Each row of a before or after table is a point. The points were changed in one or more steps. Then noise was added and the rows were shuffled. The steps act on columns, c1 being the first. What was done? A step turns or swaps two columns, mirrors them in a line or flattens them onto one, adds a multiple of one to another, or multiplies or shifts one. Angles are multiples of 10 degrees, from the lower column toward the higher: turns from -170 to 170, lines from 10 to 170 but not 90. Use the fewest steps. Two steps may share a column if one is a turn and the other turns, adds or multiplies; they go together, in the order done. Otherwise the lowest column goes first.
(in the rows, 128 means zero)

Before (13 x 3):
[[128 124 132]
 [129 125 189]
 [103 145 124]
 [138 108  79]
 [144 122 165]
 [161 118 126]
 [163 112 132]
 [101  91 115]
 [152 172  89]
 [126 142 100]
 [141 125  92]
 [148 127  77]
 [157  77 128]]
After, 13 rows:
[[112 121 166]
 [129 142  98]
 [126 124 188]
 [ 97 119 127]
 [155  90 114]
 [113 123  92]
 [ 98  80 128]
 [ 92 113 133]
 [128 124 132]
 [154 144 123]
 [119 105  78]
 [107 127  76]
 [104 169  89]]
Steps: multiply c1 by -1

Before:
[[130  67 127 126]
 [171 138 151 100]
 [119 121 144  96]
 [159 113 138 163]
 [140 122 149 108]
 [181  94 125 104]
 [127 137  89 144]
 [176 148 104 174]
 [109 107 119 106]]
After (9 x 4):
[[159 135  88 100]
 [140 122 138  98]
 [134  93  73 102]
 [113 147  77 173]
 [144 114  96 165]
 [ 88 137 123 145]
 [118 107 147 108]
 [149 123 121 106]
 [126  67 125 125]]
Steps: turn c1 and c3 by -80 degrees

Before (14 x 6):
[[143  90 141 122 172 115]
 [109  92 153 100 134 108]
 [134 129 154 142 168 108]
 [146 112 134  95 176 163]
 [105 111 141  96 125 112]
 [ 71 112 163 160 169 139]
 [ 81 123  82 110 125 132]
 [147 107 149 100 117 126]
 [135 112 161 138 132 117]
 [147 128  99 141 179 180]
 [123  97 126 154 115 139]
 [140 129 131 106 126 112]
 [147 122 157 126 116 148]
 [ 63 126 148 136 117 145]]
After:
[[146 111 155 106 205 162]
 [139 131 147 113 125 113]
 [107  90 140  93 137 108]
 [143  89 127 112 198 115]
 [ 62 123 111 114 111 145]
 [148 124 116 102 110 150]
 [105 111 148 102 123 112]
 [148 106 144  97 110 127]
 [ 80 121 166 158 122 132]
 [134 111 103 106 133 116]
 [135 129 103 113 191 108]
 [148 127 131 160 211 180]
 [122  97 103 143 109 139]
 [ 72 112  85 114 194 139]]
Steps: mirror c3 and c4 in the line at 120 degrees; multiply c5 by 1.6

Before (8 x 9):
[[114 129  96 148 155 132 159 114 127]
 [ 98 131  85 115 124 154 151  86 101]
 [170 108 103 123 109 106 157 116  92]
 [131 146 132 100  88 104  97 165 137]
 [104 113 116 124 160 155 132 106  92]
 [140  61 112 131 116  97 125 122 144]
 [142 152 139  89 105 157  77 105 152]
 [133 154 148 109  70 176 101 135 145]]
After, 8 rows:
[[134 156 145 108  68 166  94 133 148]
 [139 154 144  85 106 139  62 107 150]
 [140  59 109 131 115  97 125 120 137]
 [114 133  97 146 157 144 172 113 129]
 [173 108 103 123 111 101 164 118  94]
 [101 132  89 114 123 148 158  88 103]
 [131 149 132  99  89  91  90 162 138]
 [104 111 114 123 161 152 132 104  95]]
Steps: add 0.5 times c4 to c6; multiply c7 by 1.3

Before (10 x 11):
[[122 177 184 109 126 103 107 107 128 136 128]
 [117 168 125 101 141  94 119 104  88 146 135]
 [124 153 163  62 141 108 139 109 134 134 143]
 [110 170 148 119 180 131 136 133 110 131 108]
 [126 140 111  92 119 133 171 153 136 115 117]
 [153 148 170  97 159 136 160  75 121 145 122]
 [125  94 113 120 140 127 177 155  97 139 144]
 [158 132 128 123 145 113 132 159 123  85 107]
 [129 121 171 124 161 177  97 107 116 145 138]
 [122 136 146 114 141 102 108 129 119 118  89]]
After:
[[127  96  97 120 139 129 177 154  96 138 145]
 [157 132 127 124 144 114 132 161 122  84 106]
 [128 120 214 122 160 177  97 108 115 146 136]
 [124 152 197  65 142 108 140 111 134 135 143]
 [122 136 165 115 140 103 107 129 119 116  89]
 [152 147 214  96 158 135 159  75 122 147 120]
 [109 170 168 117 180 129 133 133 110 132 110]
 [117 168 121 101 141  95 119 103  88 145 137]
 [123 177 239 108 125 102 108 106 127 134 129]
 [126 141  94  91 120 132 170 153 137 116 118]]
Steps: multiply c3 by 2

Before:
[[104 120 115 148 140 176 193 126 103 121 119  85 162 111]
 [153 153 167 162 153 118 137 110 112 111 156 147 116  89]
 [161 190 146 110 164  99 114 151 148  97 105 136 130 121]
 [162 179 174 137 124 141 120 141 162 161 138 123 182  94]
 [ 95 132 160 148 144 128 187  98 152  95 114 124 105 102]
 [136 151 151 131 105 114 171 123 126 108 177 112 129 116]
 [127 187  97 136 104 143 110  76 115 151 147 121 181 152]
 [172 160 128 158 161 112 189 132 178 171 156 148 121 102]
 [100 155 158 134  89 102 110 141 125 180 152 133 159 112]
 [172 182 127 161 112 110 138 123 141 115  94 149 129 141]
 [115 130 106 142  90 110 133 130 163  84 123 163 111 104]
 [ 98 108 170 153 106 179 108 116 115 137 161 153 122 156]
 [ 94 115 114  90  78 176 123 113 106 171 119  82 114 111]
 [135 107 143  80 125 118 155  87 114 137 112 147 119 112]]
After, 14 rows:
[[ 97 154  98 123  88 100 115 139 121 179 152 135 133 109]
 [135 107 156  83 124 119 103  85 130 138 117 150 125 109]
 [172 162 166 179 162 111  98 133 124 172 138 148 119 105]
 [169 180 123 160 111 104 125 123 139 116  94 147 118 141]
 [151 181  98 124 125 142  90 138 128 160 125 124 121  95]
 [160 187 115 108 168  98 121 150 136  97 104 138 125 117]
 [103 107  83 140 106 179 103 114 116 136 161 150 135 155]
 [ 97 111 143  92  78 174 143 112 128 170 127  83 133 111]
 [ 98 130 156 160 146 129  71  97 138  95 108 122 133  98]
 [132 152 150 140 106 116  86 121 109 107 168 114 124 120]
 [121 188 123 136 104 142 165  76 123 151 147 119 129 150]
 [ 95 118 182 168 143 176 109 129 128 121 124  89 133 115]
 [120 130 137 145  91 110 145 130 132  86 112 162 130  99]
 [154 151 108 153 152 119  93 116 118 109 159 147 128  90]]
Steps: flatten c1 and c13 onto the line at 170 degrees; turn c3 and c7 by -120 degrees; turn c3 and c4 by 20 degrees; flatten c9 and c11 onto the line at 110 degrees

Before:
[[142 125 111 106 153 106 166  72 131 132 145 111  90  96  94 154 137 165]
 [148 137 145 129 119 153 153 141 118 129 121 173 146 141 155 137 107 133]
 [177 164 165 106 117 102 101 119 155 122 146 168 117  98 148  89 123 131]
 [147 135 129 109 132 140 138 153 138 130 163 126 141 103 136  85  79 161]
 [107 115 121 130 119 157 163  90 155 116 165 154  98 122  97 128  83 164]
 [126 169 121 113 174 105 154 102 127 108 129 149 110 150 126 123 129 107]
 [136 125 111 125 174 141 130 125 127 159 160 172 130 120 103 106 158 105]
 [175 120 101  93 110 171 144  86  74 109 120 123 130 140 163 110  98 132]
 [167 172  86  57 175 107 120  95 104 162  97 143 160 117 139 135 127 114]
 [161 159 137 127 109 136 115 148 149 109 171 171  94 139 136 153 145 119]
 [134 172 154 123 115 116  97 123 124 141 113 132 171 149 109  91  99 153]
 [133 150 102  84 119 169 144 120  87 119 101 120 129  89 112 117 130 166]
 [124 152 118 103 167 152  87 113 108 131 107 114 148 128 153 152 118 147]]
After:
[[127 170 121 113 174 105 152 101 127 109 128 130  83 149 126 115 129  97]
 [124 153 117 103 167 152  99 113 107 130 107 129 178 127 152 164 118 151]
 [161 159 138 127 108 137 126 149 149 110 172 155  43 139 136 157 144  92]
 [107 116 121 130 120 156 161  90 155 116 166 171  53 122  96 116  83 139]
 [134 171 153 123 116 116  87 123 124 141 112 147 236 148 110 104 100 145]
 [136 125 110 125 175 140 122 124 127 158 159 147 132 119 103 106 158  83]
 [147 135 129 109 133 141 122 153 138 131 164 148 160 102 136  84  79 155]
 [175 119 101  93 110 171 139  86  74 109 118 126 133 140 163 104  98 133]
 [146 138 144 129 120 154 154 141 118 129 121 165 172 141 155 127 106 103]
 [133 151 101  85 118 169 139 120  87 117 101 145 131  88 113 112 130 163]
 [177 164 164 107 118 102  89 119 155 123 146 161 102  98 150 101 123 105]
 [142 126 111 106 152 107 173  71 132 132 145 139  33  96  95 138 137 167]
 [166 173  85  56 174 108 124  94 104 162  96 130 209 116 140 138 128 107]]
Steps: turn c7 and c16 by -20 degrees; turn c12 and c18 by -40 degrees; multiply c13 by 2.5

Before, 8 rows:
[[119 145 102  91  92 119  96 146 154 183 146  95  95 224 126 131 157 121
  174 136 115 121 169 170]
 [159 112 113 106 131 109 127 122  93 133 157 114 105 149 141 141 124 173
  134 155 148 116 130 165]
 [169 157 141 167 161 109 123  87 101 127 164  91 147 117 116 142 169 133
  133 121 166 122 178 174]
 [132 104 133 145 167 125 142 137 105 103 148 131  99 153 129 148 176 137
  146 117 145 124 138 155]
 [116 119 169 112 155 106 119 125  93 123  76  79 110 119 116 150 103 111
  124 125  91  99 127 119]
 [176  88 141 123 154 156 127 102 181 139 114 122 149 128 161 109 119 120
  127 167 156 124 128 149]
 [100 108 120 141 110  63 130 158 133 109 138 138 117 162 108  98 169 101
  147 153 186  86 120 152]
 [175 151  91 124 133 147 142 162 123 126  99 117 167 134 145 109 151 134
   71 136  77 125 105 144]]
After:
[[181 145 180  91  93 120  95  90 154 108 146 107 135 224 127 131 155 120
  105  95 114 122 168 171]
 [106 105 130 144 165 125 142 162 106 136 148 119 117 153 130 147 176 136
  111 102 144 123 139 155]
 [104 152 144 123 135 145 142 154 123  88  97 165 137 133 146 112 150 136
  184 169  76 127 104 145]
 [113  87 123 123 155 156 126  96 183  81 113 119 170 129 162 109 120 119
  134 145 154 125 129 150]
 [117 113 148 104 129 108 128  89  93  99 155 126 155 147 141 143 123 172
  131 104 147 116 134 163]
 [104 156 141 169 163 108 122 145 102  93 166  92 121 117 115 141 168 130
  144 147 165 122 177 170]
 [129 118 123 111 154 105 117 101  94 140  75  71 128 121 117 150 106 108
  158 109  92  98 127 118]
 [123 107 134 143 109  62 129 180 133 162 140 132 151 162 107  97 168 100
  108 117 188  84 120 151]]
Steps: turn c1 and c10 by -120 degrees; turn c12 and c19 by -150 degrees; turn c3 and c12 by -140 degrees; add 1.5 times c4 to c8; swap c13 and c20
